Each row is a point. A path goes straight from each point to the next, and from the last back to the first. The post is the endless flat space through its rows: a point in 2 columns, a line in 3, a plane in 4, and so on, so that a path can go around it. How many times does the path go around the post? Going back the other way cancels.

Post (1 x 2)
[[-19  -8]]
Path (10 x 2)
[[-31 -47]
 [-28 -56]
 [-69 -30]
 [-55  16]
 [-11  27]
 [ 19   5]
 [  9 -15]
 [ 11  30]
 [-36  14]
 [-84 -25]]
Times around: 0

Post (2 x 3)
[[  5  11 -51]
 [-15 -23  38]]
Path (18 x 3)
[[ 25  22 -36]
 [  4 -31  33]
 [ 24 -14  58]
 [ 38 -36   1]
 [ -8 -72   0]
 [-83 -66  63]
 [-32  39 -46]
 [-21  35  33]
 [-33  19  21]
 [ 11  39 -16]
 [ 30 -25  -3]
 [  5 -43 -14]
 [ 53 -32 -83]
 [ 14 -19   0]
 [  8 -61  17]
 [-71 -48  22]
 [-35  16 -24]
 [  0  19  -5]]
Times around: 2

Post (3 x 4)
[[ 37  28 -26  13]
 [-27 -18  71   3]
 [-12  -4   3   3]]
Path (18 x 4)
[[ 51  42  36 -31]
 [ -4 -30  30 -31]
 [  1 -20 -12  12]
 [-11  -8  56  81]
 [-70  -9 -29  -7]
 [ 33  70   0 -23]
 [ 59  21  -7 -30]
 [ 62  -3  -6  33]
 [ 33  25   8  45]
 [-56 -27  70  43]
 [-17 -30  26  75]
 [-76 -17  -5  33]
 [-33  32  26 -10]
 [  9   9 -13 -24]
 [ 25 -49  10 -13]
 [ 62  22 -25  34]
 [-38 -21  75  28]
 [  5  31  68   7]]
Times around: 3

Post (7 x 8)
[[  47   23   29   -9   30   45   60   45]
 [  10  -15  -23  -19   53   25   12  -48]
 [  76  -22    8  -17 -121    0   23  -33]
 [  33  -11   32    9   17   22   24  -63]
 [  13  -97  -26   38   61  -60  -17   -3]
 [  18  -25    9  -15   44  -29   45  -20]
 [  19   41   40  -32    6   27   12  -16]]
Path (16 x 8)
[[ 39 -16   1 -12  34  21 -33  16]
 [ 31 -23  19 -59  -6   5   5  14]
 [ 39 -41 -20   3  33  47  35  33]
 [ 41  -2  37  23  12  64  65 -52]
 [-11   9  24  15  47   0  14  -5]
 [-27  -7  53 -12  30  30  29  34]
 [  6 -35  41  -8  89  -4  56 -43]
 [ 37 -36  21  -9  -8 -24 -26 -14]
 [ 78  -3  -6  -5  -6  12  43 -42]
 [ 70 -10  42  33  18  32   5  22]
 [ 50 -75  37 -18  83 -24  12 -12]
 [ 40 -17   8 -47 -12  13  54 -20]
 [ 48 -97  43  31  43   5  36  34]
 [ 54 -29  22 -51  13   0  20 -45]
 [ 57  -3   7  -2  -1  36 -18  -1]
 [ 39 -14   0  11  51  -5   7 -26]]
Times around: 0

Post (8 x 9)
[[ -6  18 -32  32  -5  -4  76 -18  28]
 [ 13  -3 -57  18 -29  -5  -5  30   2]
 [  1 -26   1 -28  38  55  38  -3  33]
 [ 20 -69  52 -32  50   2  15 -19  38]
 [-23   5 -49  48  52  -4  12 -18  10]
 [ 29   6   2  30  -3 -12 -62  11   1]
 [ 26  20 -32 -34 -67 -35 -36  -4  13]
 [-17 -14  50 -40 -17 -35 -25  15  14]]
Path (20 x 9)
[[  -5   16   21   13   58   23   19   13   10]
 [  10  -25   -7  -30  105   15   33  -31   67]
 [  17  -46  -11   -1  -17  -60    7  -25   43]
 [  19    7   12   30  -38    6 -100  -40   11]
 [ -54   16  -23    8   14   -2  -25   12  -40]
 [  19   -9   43   21   13  -51   49   -3   -5]
 [  17  -25  -15   68   89  -15   -1   16   15]
 [ -16  -46   10    2   41  -44  -51   42   50]
 [ -38  -56   24   21  -27  -96 -102  -10   27]
 [   3   -8   73   17  -14  -68  -29  -53    7]
 [  24  -29  -14    4   13   -2   -3   56  -50]
 [  45   37   26  -23   49  -39   40  -45   24]
 [  10   24   30   54   10  -22   19   69   22]
 [  48   33   -3  -47  -72  -50    7   39   31]
 [  47    7  -82   17  -66   -3   11   19   44]
 [ -69  -43  -29   34   63   12  -58  -13   21]
 [   1  -62  -29  -17  -13   28   17  -36   -1]
 [  52   10  -20  -10  -78  -41  -19   11   -7]
 [  57  -14   30  -16  -45  -71   43   -5   32]
 [  52    0  -30   10    7  -51  -33   54   -7]]
Times around: 3

Post (10 x 11)
[[-56  -8 -25  -3  12  22  31   3  17  48  15]
 [ 53  93 -29 -63  25 -52 -21 -17  55  21  29]
 [ 40  14 -60 -21  -4 -93  17  -7  61 -18   3]
 [ -6   2  -6 -91  53  15 -33  61 -71 -27   1]
 [  4 -36 -60  46 -29  -2  19 -24  15  36  47]
 [ -1  -3 -23 -53  93  56 -39  34 -18 -97 -19]
 [-22  13 -34 -17 -36  -4 -26 -11  13  34   2]
 [-53 -43 -21  10  42  -6 -26  25 -39 -38  36]
 [-37  13 -49  25 -18  22  35 -10 -33  -8  21]
 [  2   5   3  -1 -23 -15  29 -73  13  32  -1]]
Path (17 x 11)
[[  7  44  -2 -59  38  -7 -47 -39 -36  -5  43]
 [-41 -46   0  -4 -49   7  -3 -71  -1  -6  11]
 [ 52  -5 -69  -8 -46 -62 -17  47  35   4  36]
 [-24 -59 -10   3  14 -29 -48  19  17  18   9]
 [ 14   4 -64 -12  16 -28  61  -5  66  59 -28]
 [-13  26 -45 -22   6 -28  10 -59 -37 -31  41]
 [ 10   7  -4  19  22  -4 -33 -75   9 -33  71]
 [-27  25  65 -30   4   4  26 -61 -32   4  30]
 [ 28 -40 -41 -33   4  30  57 -49  22 -10  -4]
 [ 25  51 -52 -39  79  11 -15 -26  20  23  32]
 [-22 -64 -61  45  15  12  59  30 -54  27  29]
 [ 12 -17  -9  32  48 -45  43  12   2 -89  19]
 [-29  -7 -22 -14  35  23  31  24   1   1  34]
 [ -1  10 -41 -39  -3  65  -6 -25  23  49  53]
 [-44 -56 -14 -12  16 -12  10 -14 -56  42   4]
 [ 23   3  -1 -35  67   8  35  -4  39  32 -50]
 [  5 -28   8 -14 -32 -21 -16 -96  26  32 -43]]
Times around: 0

Post (13 x 14)
[[-39  22  -1 -36 -11  -2   8  59  30  32  44 -43 -12  -1]
 [ -4 -13  19  12  -8 -13   3   9  -2 -30 -37  18  16  38]
 [-23  22  14  17  19 -34 -49  22  37   7  23   2  33  29]
 [ 13   7  -1 -41   4  22  22  53  23  -1 -10   7  10  -1]
 [ 29 -41  17 -64  13  40  11  33 -55 -17 -32  56  17   3]
 [ 37   1  31  28 -30  64  38  -7   3  15  39 -22  14  -9]
 [  9 -10 -23 -20 -24  34 -18  42 -34 -24 -29 -17   9 -41]
 [-10 -44 -41  23 -13  15   7 -19  43  -8  12 -55  -1  -5]
 [-13   3   1  19  63  15  41  18  19  72  -1 -12 -51  18]
 [-35  15  27 -33  13  16  33  66 -11  74  -8  31  19 -60]
 [-17   2 -20   6  16  -9 -38 -43  29  -8 -17  10  13  14]
 [ 17 -22 -41   7 -13   5 -60  -9  15   5 -36  71 -36  12]
 [ 33 -24  13  -4  -4 -36   9  17  -7   6 -40 -28 -19 -28]]
Path (30 x 14)
[[-10 -27 -17  13 -62  13  24  32  69  65  16 -37 -24 -16]
 [ 13  -1  16 -11 -25 -23 -13 -18  -1 -11   1  15  37  13]
 [-13   1 -19 -45 -30 -27  31  -9  42  17   9  26  46 -20]
 [-74  -3  44  35   1   1  40 -91  20  24   6 -31 121   1]
 [ -1 -21  10  -5 -29  18   9 -43  15   3 -46  18 -17  32]
 [-78 -20 -13 -12  42  -1   2 -23  -3  -8 -57 -45  19 -39]
 [ 23  15  -1 -63   0   5 -24  69  14  17 -11  -6 -20   9]
 [-49  15  12 -10 -20  18   7  89 -10   9  60 -39  56  29]
 [ 52 -33 -48 -40 -26 -56  10  56  53  10 -33   6 -59 -23]
 [  0   2 -27 -29  12  24 -13 -31  55 -11  21  30  17  -4]
 [-15  -3  18   5  44  18  14 -17  48 -12  -7 -31  23   7]
 [-11 -15   1 -64 -35   8  12  45  32 -36 -68  -4  29 -48]
 [-17  -8   3 -20 -19  19 -20  17  28  41   3   9 -56   5]
 [ 19  -1   5 -42  26   0  49  62  35 -15 -45   0  18  33]
 [-52   2  44  54   0  78  90  12 -58  71  63 -69  33 -13]
 [ 35   9   9 -73  35 -37  22  63  29  18  19   6 -33   4]
 [ 59 -14 -37 -30  20  23  23  53   3 -17 -17  42 -50  -2]
 [-68   4 -60  59  32  35  35  -3  38  74  -1  11  60 -61]
 [-25   1   8  -4 -14  23  38  24  11  18   4 -35  25  10]
 [ 15  35  39  -8  21  16  54 -43  34  28 -45  23  84  -8]
 [ 18   5   7  -2  -9  20  74  70  13  32 -30  54 -17  33]
 [ 71  -5   1 -28  40 -32  20  48 -12 -18 -20 -14 -38 -27]
 [ 24  -6  21  21 -26 -26  -4  21  15   0  -7  29  -6  21]
 [-12   5 -66 -68  -4  33  43  21 -26   5  -9 -38 -12 -28]
 [-35  -1 -22  23  16  19  -4 -38 -31  88 -20 -28 -28 -35]
 [ 10   4 -60 -29  -8  31  -8  16  89  11 -32  -3 -38 -10]
 [ 21 -24  52 -87  34 -16   1  -4   3  29  29   6 -13 -42]
 [  7  37  -9  17   8   2   8  16  76 -18  -8  42  13  35]
 [ 58 -31 -33 -62  41  -4  -8  28 -13 -12   4 -20 -27   9]
 [ 79 -24  75   6 -13  27  39 -61 -47  35 -52  50  64 -50]]
Times around: 0
